Each row of a before or after table is a point. One or more steps were done to the points. Then noise was added and the rows were shuffled. The steps act on columns, c1 being the first. What was done? A step turns or swaps two columns, mirrors them in a line or flattens them onto one, adds a multiple of one to another, or multiplies or shifts one. Angles are multiples of 10 degrees, from the lower column toward the higher: turns from -170 to 170, lines from 10 to 170 but not 90. Use the fewest steps. Two steps may share a column if one is a turn and the other turns, adds or multiplies; they go together, in the order done. Otherwise the lowest column goes first.

Before (8 x 3):
[[ 16   1 -58]
 [  2 -19  27]
 [-31 -72  21]
 [ 16  38 -39]
 [-10 -33   9]
 [ -3 -13 -36]
 [-27  17  14]
 [ -5 -37   0]]
After (8 x 3):
[[ 22 -24  -2]
 [-40  30 -14]
 [-34 -11   2]
 [ -1 -36   4]
 [ 21 -68  31]
 [ 16  17  26]
 [  9 -32  11]
 [-58   1 -16]]
Steps: turn c1 and c3 by -90 degrees

Before (14 x 6):
[[ 28 -21   8  40 -40 -15]
 [ 13 -18 -57 -45  -4  30]
 [-27  21  21 -35 -14 -18]
 [ 26  40 -33   1  17   8]
 [ 43  10 -20 -27  11  48]
 [-29 -52 -50 -25   5  22]
 [-18 -31 -52   7  -2  52]
 [-12  28 -52 -13   9 -23]
 [ 20 -32  -5   8  16  -2]
 [ 43   7 -51 -22 -26  30]
 [-31  42 -13 -20 -49 -10]
 [ 11  23  41 -14 -50  19]
 [ -5 -34 -55  33 -15  18]
 [  9  -3 -15 -28  -8  -3]]
After (14 x 6):
[[-20  -2 -13  -8 -56 -43]
 [ 56  24  41  -7 -44 -19]
 [-52  46 -51   3  -7  40]
 [-64  13 -50 -11  -5  55]
 [ 13  30 -50  -9 -10  -2]
 [ 45 -18   8  18 -29  17]
 [-38  13 -55  13 -17  37]
 [  9  -7  -5   1  22  32]
 [ -4  16 -33   1  24 -38]
 [-50 -18 -53  -6   5 -31]
 [ 22  49 -20 -11  26  -2]
 [ -4 -15  22 -14 -22 -25]
 [  1  -3 -15 -12  -4   3]
 [-25  28 -58 -18   1  23]]
Steps: turn c1 and c5 by 20 degrees; add 0.7 times c3 to c1; turn c2 and c6 by -80 degrees; multiply c4 by 0.4

Before (11 x 11):
[[-15  13   3   6 -18 -51 -24  -5 -66 -12 -27]
 [-25  23 -67 -12 -15  31 -27   1 -26  -7   1]
 [  1  44 -30  23  41 -20  19  20  11 -10   3]
 [  4 -18 -27   0  27  19 -14   5 -49  43  -7]
 [ 21  39 -17 -30 -30  -9 -29  12 -16 -15  53]
 [-11  33 -48  61 -17 -68 -23   0  27  -1  22]
 [ -8 -13   6 -28 -12 -14  -8  17   9   7 -12]
 [ 28  -7   2   2  -2 -34  33 -10 -21  -6   7]
 [-24 -30  -3  11 -15 -31  42  47 -47   8  12]
 [ 27   5  13  42  45   8   0  19  -2 -11 -23]
 [-44  -7   1 -10   8 -29  25 -39  41 -15  41]]
After (11 x 11):
[[ 31 -76   1  -4 -16  29  43 -46 -47 -11   8]
 [  2 -18   3  -6   0  27  32  30 -21   2   7]
 [-56 -17   1   2   8  28  25 -18  41  22  42]
 [ 12 -33   6  26 -13  43  -6 -16   9   8 -12]
 [ 22  99 -17  16 -31  53 -28  10 -16  28  52]
 [ 19 110 -31 -25  43  41  20  -8   8  -1   5]
 [-12  56 -69   7 -18  93 -27 -23 -28  13   4]
 [ 30  15  13 -42  45  68   0  15  -3 -13 -24]
 [ -7  80 -47 -52 -18  -7 -22 -10  27 -28  22]
 [-13  32   4 -12 -19  10 -24 -14 -67   6 -25]
 [  7 -43 -27  24  28  82 -14   0 -50 -37  -6]]
Steps: mirror c1 and c8 in the line at 30 degrees; multiply c2 by 2.5; turn c4 and c10 by -150 degrees; shift c6 by 60

Before (10 x 18):
[[-20 -27  -6  14 -18  11 -37 -19  -4 -26  48  -5 -15  22 -36  24  14  -7]
 [ 22  -6 -42 -23  -3  39 -17 -26 -40 -35 -28 -22  19 -26  26  -9  43   4]
 [-23  -7 -47 -28   9  45  -7  12  40 -15  25 -37   1  52  -2 -14  23 -18]
 [ 18  24  -2  -2  18 -52  29 -30 -39  -3 -70   8  33   0   9   7  21  44]
 [-19 -19  40  32 -21  21  -1 -30  -9  24  -7 -30 -12  -3 -54 -18   5  48]
 [  1  -3 -15 -22 -25 -41 -46 -45  45  40 -15 -11 -36  50  44 -29  14  -7]
 [ 10  13  11  -6 -40  -9  28 -81  10 -15  17  -9   4   2 -32 -89   6  18]
 [  3   0 -13  33 -16 -29  25 -43  -3   8  21  18 -33 -11   1  17 -14  22]
 [ -7 -69  11  -5   0  18 -25 -50  -7 -54  41 -33   1   6  16  10  34  36]
 [ 11 -33 -12  28  35 -55   1 -30  22 -43 -14 -28 -33  11 -38  -6 -24   6]]
After (10 x 18):
[[  12   13  -18   80  -40   -2   22  -80    9  -15   -9  -17    0    2
   -82  -37  -19   20]
 [ -13  -20  -23   31  -20   34    4  -29   -9   20   19  -58  -13   -4
  -104   24    7   48]
 [ -12  -28   -4  -19  -15   11  -15  -19   -1  -22  -48   -8  -16   21
   -85   27   39   -6]
 [  15   -1   -7   19  -26  -41  -17  -48   44   39   11  -24  -39   51
    -2  -36   43   -6]
 [  -7   -2  -14   -7  -12  -30    3  -41   -4    8  -23   36  -37  -10
   -46   35  -28   23]
 [  13  -68   -9  -12   -1   27    7  -56   -8  -55  -37  -65    1   10
   -30   -6   38   40]
 [  48   -7   60    0   -3    8   19  -27  -43  -34   12  -45   21  -20
   -25  -26   43    6]
 [  31   24   -5   -5   17  -59   33  -30  -36    1   64   17   33    3
   -42    1   -8   45]
 [  -9  -30  -19   17   34  -55  -18  -30   22  -42    8  -59  -32   11
   -84   23  -18    7]
 [  -5   -5   56    6   11   26    8   11   37  -15  -40  -76    0   52
   -54  -29   20  -20]]
Steps: add 0.7 times c17 to c1; turn c7 and c17 by -50 degrees; turn c3 and c11 by 160 degrees; turn c3 and c6 by -30 degrees; turn c4 and c16 by 70 degrees; multiply c12 by 2; shift c15 by -50
